Each row of a before or after table is a point. The points were changed in one or more steps. Then noise was added and the rows were shuffled. The steps act on columns, c1 being the first. Name the steps. A step turns or swaps two columns, mirrors them in a line or flattens them onto one, adds a multiple of one to another, or multiplies or shifts one. Angles are multiples of 10 degrees, from the lower column toward the higher: turns from -170 to 170, lines from 10 to 170 but not 90. Use the fewest steps. Two steps may share a column if one is a turn and the other turns, adds or multiplies; they go together, in the order done. Otherwise the lowest column goes first.

Before (14 x 3)
[[ 0.37 -0.23 -0.44]
 [-0.13 -0.55 -0.17]
 [ 0.24  0.26  0.02]
 [-0.07 -0.27  0.04]
 [-0.39 -0.27  0.44]
 [ 0.27 -0.05  0.25]
 [-0.53  0.19  1.02]
 [-0.58  0.64  0.78]
 [ 0.41 -0.01 -0.26]
 [-0.08 -0.15 -0.12]
 [-0.31 -0.45  0.39]
 [ 0.55  0.11 -0.03]
 [-0.69 -0.60  0.48]
 [-0.57  0.27  0.58]]
After (14 x 3)
[[ 0.37 -0.47  0.18]
 [-0.27 -0.22 -0.03]
 [ 0.61 -0.69 -0.76]
 [ 0.60 -0.53 -0.37]
 [-0.40  0.40  0.34]
 [ 0.53 -0.99 -0.41]
 [ 0.30 -0.46  0.38]
 [ 0.07  0.04  0.19]
 [ 0.13  0.07  0.58]
 [ 0.05 -0.08  0.25]
 [ 0.63 -0.53  0.51]
 [-0.22  0.01 -0.29]
 [-0.51  0.05 -0.09]
 [-0.40  0.22  0.03]]
Steps: multiply c1 by -1; mirror c2 and c3 in the line at 140 degrees

Before (12 x 6)
[[ 0.15 -0.41  0.52 -0.13  0.79  0.32]
 [-0.21  0.22 -0.60  0.48  0.31 -0.94]
 [ 0.44 -0.49  0.22 -0.04  0.14  0.75]
 [-0.08  0.02 -0.28 -0.08  0.31  0.39]
 [ 0.05  0.15 -0.16 -0.42  0.03  0.02]
 [-0.40 -0.03 -0.25 -0.01 -0.35 -0.46]
 [-0.71  0.12 -0.65  0.00  0.35 -0.50]
 [-0.03  0.04  0.41  0.07 -0.02 -0.49]
 [ 0.82 -0.46  0.35 -0.96  0.05  0.62]
 [ 0.37 -0.07  0.10 -0.12  0.40  0.16]
 [ 0.00 -0.35  0.42 -0.12  0.39 -0.02]
 [ 0.41 -0.78 -0.02 -0.44  0.21  0.29]]
After (12 x 6)
[[-0.28  0.00 -0.33 -0.38 -0.01  0.52]
 [-0.81  0.30 -0.68  0.25  0.45  0.53]
 [ 0.09 -1.23 -0.12  0.24 -0.43 -0.49]
 [ 0.23 -0.62  0.38  0.75 -0.11 -0.27]
 [-0.41  0.08  0.28 -0.02  0.09  0.21]
 [ 0.05 -0.15 -0.02  0.40 -0.14 -0.39]
 [ 0.02  0.24 -0.20  0.01 -0.39 -0.07]
 [ 0.33 -0.72  0.29  0.06 -0.95 -1.00]
 [-0.19  0.27 -0.73  0.35 -0.02  0.89]
 [-0.02 -0.57  0.30  0.40 -0.05  0.01]
 [ 0.52 -0.81  0.09  0.13 -0.04 -0.65]
 [ 0.40  0.07 -0.35  0.35 -0.08 -0.09]]
Steps: turn c1 and c6 by -110 degrees; multiply c2 by 1.6; shift c3 by -0.10; swap c4 and c5

Before (9 x 9)
[[-0.25 -0.58 -0.20 -0.39  0.37  0.99  0.57 -0.46 -0.68]
 [-0.13  0.40 -0.26 -0.04  0.36 -0.57  0.25  0.21 -0.14]
 [-0.33  0.06 -0.48  0.43  0.21  0.00 -0.50  0.20 -0.21]
 [-0.22 -0.31 -0.64  0.18 -0.45 -0.36 -0.46  0.04 -0.12]
 [-0.03  0.57  0.15  0.07  0.14 -0.87 -0.41  0.23 -0.60]
 [ 0.13  0.24  0.06 -0.23  0.28 -0.45 -0.45  0.33  0.03]
 [-0.56  0.14 -0.40 -0.02 -0.03 -0.18 -0.51 -0.37 -0.01]
 [-0.82 -0.17 -0.23  0.08 -0.34 -0.01 -0.36  0.28 -0.07]
 [-0.34 -0.80  0.13  0.03  0.58  0.45  0.49 -0.52 -0.36]]
After (9 x 9)
[[-0.09  0.68 -0.09 -0.28 -0.52  1.62 -0.55 -0.57 -0.64]
 [ 0.57 -0.04 -0.11 -0.03 -0.01 -0.28  0.38 -0.53  0.13]
 [ 0.55  0.15 -0.23  0.50 -0.08 -0.02  0.34  0.04  0.07]
 [ 0.12 -0.05  0.01 -0.11 -0.33 -0.66  0.40  0.34  0.23]
 [ 0.09  0.13 -0.16  0.07 -0.24 -0.91 -0.31  0.13  0.43]
 [ 0.94  0.06 -0.13 -0.06  0.36 -0.10  0.08 -0.08 -0.10]
 [ 0.37  0.14 -0.26  0.03  0.53 -0.62  0.34  0.00 -0.26]
 [ 0.19  0.62  0.01  0.08 -0.10 -1.39  0.37  0.22  0.61]
 [ 0.00  0.32  0.03  0.29 -0.54  0.71 -0.50 -0.64 -0.80]]
Steps: turn c1 and c8 by 20 degrees; turn c1 and c7 by 160 degrees; turn c2 and c9 by 90 degrees; multiply c3 by 0.4; mirror c4 and c5 in the line at 10 degrees; multiply c6 by 1.6

Before (13 x 11)
[[-0.34 -0.12 -0.44 -0.39  0.40  0.25  0.14  0.29 -0.12 -0.12 -0.05]
 [ 0.21 -0.12 -0.23 -0.25 -0.15  0.13  0.03  0.74  0.07 -0.12 -0.04]
 [ 0.05 -0.65 -0.03  0.36  0.23 -0.59 -0.19 -0.63  0.28  0.47  0.06]
 [ 0.07 -0.12 -0.16  0.72  0.36  0.93 -0.37 -0.50  0.35 -0.45  0.19]
 [-0.25 -0.53  0.05 -0.29  0.07  0.43  0.26  0.17 -0.43  0.15 -0.05]
 [ 0.08 -0.39 -0.10 -0.47  0.29  0.22  0.03 -0.03  0.11 -0.36 -0.60]
 [ 0.13 -0.43 -0.35  0.46  0.33  0.86  0.20 -0.37  0.28 -0.62  0.61]
 [ 0.07  0.14  0.02 -0.45  0.17  0.22  0.29  0.18 -0.19  0.00  0.07]
 [-0.20  0.08 -0.43 -0.34 -0.51 -0.03  0.39  0.11 -0.26 -0.19 -0.13]
 [-0.19 -0.10 -0.04 -0.06  0.07 -0.04  0.15  0.05 -0.38 -0.69  0.01]
 [-0.16 -0.41 -0.11  0.40  0.01 -0.56 -0.18 -0.05  0.39  0.21 -0.37]
 [-0.08 -0.35 -0.23 -0.54  0.08  0.29 -0.35  0.07 -0.15 -0.22 -0.01]
 [ 0.25 -0.57 -0.38  0.45  0.31 -0.62 -0.24 -0.49 -0.19  0.25 -0.51]]
After (13 x 11)
[[ 0.26 -0.36  0.04 -0.30 -0.25  0.12 -0.24 -0.27  0.30 -0.64 -0.09]
 [-0.09 -0.10 -0.04  0.02 -0.09 -0.28  0.04  0.15  0.27 -2.07  0.05]
 [ 0.81 -0.56 -0.08  0.94 -0.48 -0.59  0.31 -0.45 -0.25  0.76 -0.64]
 [ 0.24 -0.41  0.05  0.49 -0.10 -0.19 -0.04 -0.18 -0.66  0.63 -0.43]
 [-0.22 -0.12 -0.13  0.19 -0.59  0.11 -0.19  0.28  0.25 -0.36  0.04]
 [ 0.56 -0.42 -0.10  0.92 -0.47  0.85  0.43  0.00  0.35 -1.86  0.61]
 [ 0.46 -0.40 -0.21 -0.24 -0.23  0.24  0.04  0.01  0.06 -1.09 -0.59]
 [-0.28  0.09  0.66 -0.22 -0.12 -0.18  0.09  0.39  0.18 -0.57 -0.03]
 [ 0.69 -0.66 -0.18  0.50 -0.14 -0.27  0.46 -0.48 -0.60  1.41 -0.08]
 [ 0.32 -0.11  0.25 -0.13 -0.12  0.15 -0.63  0.40  0.03 -0.37  0.07]
 [-0.06  0.15 -0.16 -0.39 -0.07  0.04 -0.01  0.35  0.29 -0.01  0.16]
 [ 0.27 -0.54 -0.09 -0.31  0.01  0.05 -0.01  0.31  0.60  0.46  0.04]
 [ 0.19 -0.13 -0.23  1.05 -0.31  0.94  0.24 -0.57  0.34 -1.36  0.02]]
Steps: add -1 times c2 to c1; turn c3 and c5 by 120 degrees; add -1 times c5 to c4; mirror c6 and c9 in the line at 20 degrees; turn c7 and c8 by 60 degrees; add 0.3 times c8 to c11; multiply c10 by 3

Before (10 x 14)
[[-0.48  0.08  0.00 -0.02  0.78 -0.29 -0.03  0.55  0.79  0.18 -0.14 -0.34
  -0.02  0.50]
 [ 0.51 -0.03  0.54  0.27 -0.20  0.03  0.49  0.28  0.02  0.13  0.04  0.16
  -0.08 -0.10]
 [-0.47 -0.22  0.41  0.34 -0.22 -0.18  0.20 -0.02 -0.01  0.07 -0.36 -0.40
   0.01  0.46]
 [-0.80  0.60 -0.39  0.14  0.29  0.03 -0.32  0.34  1.07  0.17  0.27 -0.51
   0.35  0.49]
 [ 0.29 -0.52  0.22 -0.21 -0.42 -0.12  0.34 -0.16  0.00  0.10  0.31  0.21
  -0.84 -0.11]
 [ 0.67 -0.06 -0.65 -0.36 -0.31 -0.98 -0.23 -0.51 -0.07  0.11 -0.16  0.22
  -0.57 -0.43]
 [-0.27  0.62 -0.15 -0.59  0.30 -0.74 -0.76  0.23  0.79  0.21  0.50  0.37
   0.24  0.60]
 [ 0.54  0.20  0.30  0.15 -0.35 -0.35  0.15 -0.28  0.03 -0.12 -0.14  0.51
  -1.06 -0.04]
 [-0.45  0.16  0.43  0.06  0.23 -0.12 -0.31  0.05  0.61  0.64 -0.15 -0.53
  -0.09 -0.03]
 [ 0.07 -0.05  0.08  0.36  0.12 -0.04 -0.33  0.23  0.26  0.45  0.05 -0.56
  -0.24  0.61]]
After (10 x 14)
[[-0.29 -0.07  0.11 -0.69  0.14 -0.12 -0.30  0.28  0.01  0.14  0.00 -0.53
  -0.36  0.60]
 [-0.94  0.60 -0.39 -0.28  0.29  0.33 -0.75  0.35  1.00  0.05  0.27 -0.50
   0.13  0.44]
 [-0.52  0.20  0.44 -0.57  0.24 -0.42 -0.38  0.09  0.54 -0.31 -0.18 -0.53
  -0.22  0.00]
 [-0.11 -0.50  0.24  0.17 -0.41 -0.29  1.15 -0.19 -0.28 -0.30  0.33  0.20
  -0.50 -0.11]
 [-0.74  0.10 -0.07 -0.16  0.78 -0.30 -0.01  0.53  0.63 -0.09 -0.12 -0.43
  -0.04  0.49]
 [-0.12 -0.10 -0.62  0.28 -0.33 -0.51  0.14 -0.54 -0.73 -0.46 -0.16  0.24
  -0.58 -0.46]
 [-0.14  0.19  0.30 -0.04 -0.37 -0.56  1.10 -0.25 -0.53  0.30 -0.17  0.51
  -0.84 -0.03]
 [ 0.04 -0.26  0.37 -0.43 -0.18 -0.50  0.23 -0.05  0.42  0.40 -0.37 -0.36
   0.08  0.46]
 [-0.72  0.63 -0.14  0.52  0.30 -0.59 -1.24  0.25  0.43 -0.88  0.54  0.39
  -0.18  0.59]
 [-0.10 -0.04  0.59 -0.41 -0.22 -0.36  0.72  0.26 -0.48  0.21  0.04  0.18
   0.21 -0.10]]
Steps: mirror c1 and c9 in the line at 130 degrees; add -0.7 times c3 to c6; multiply c4 by 1.6; turn c4 and c10 by 130 degrees; turn c7 and c13 by 30 degrees; multiply c7 by 1.6
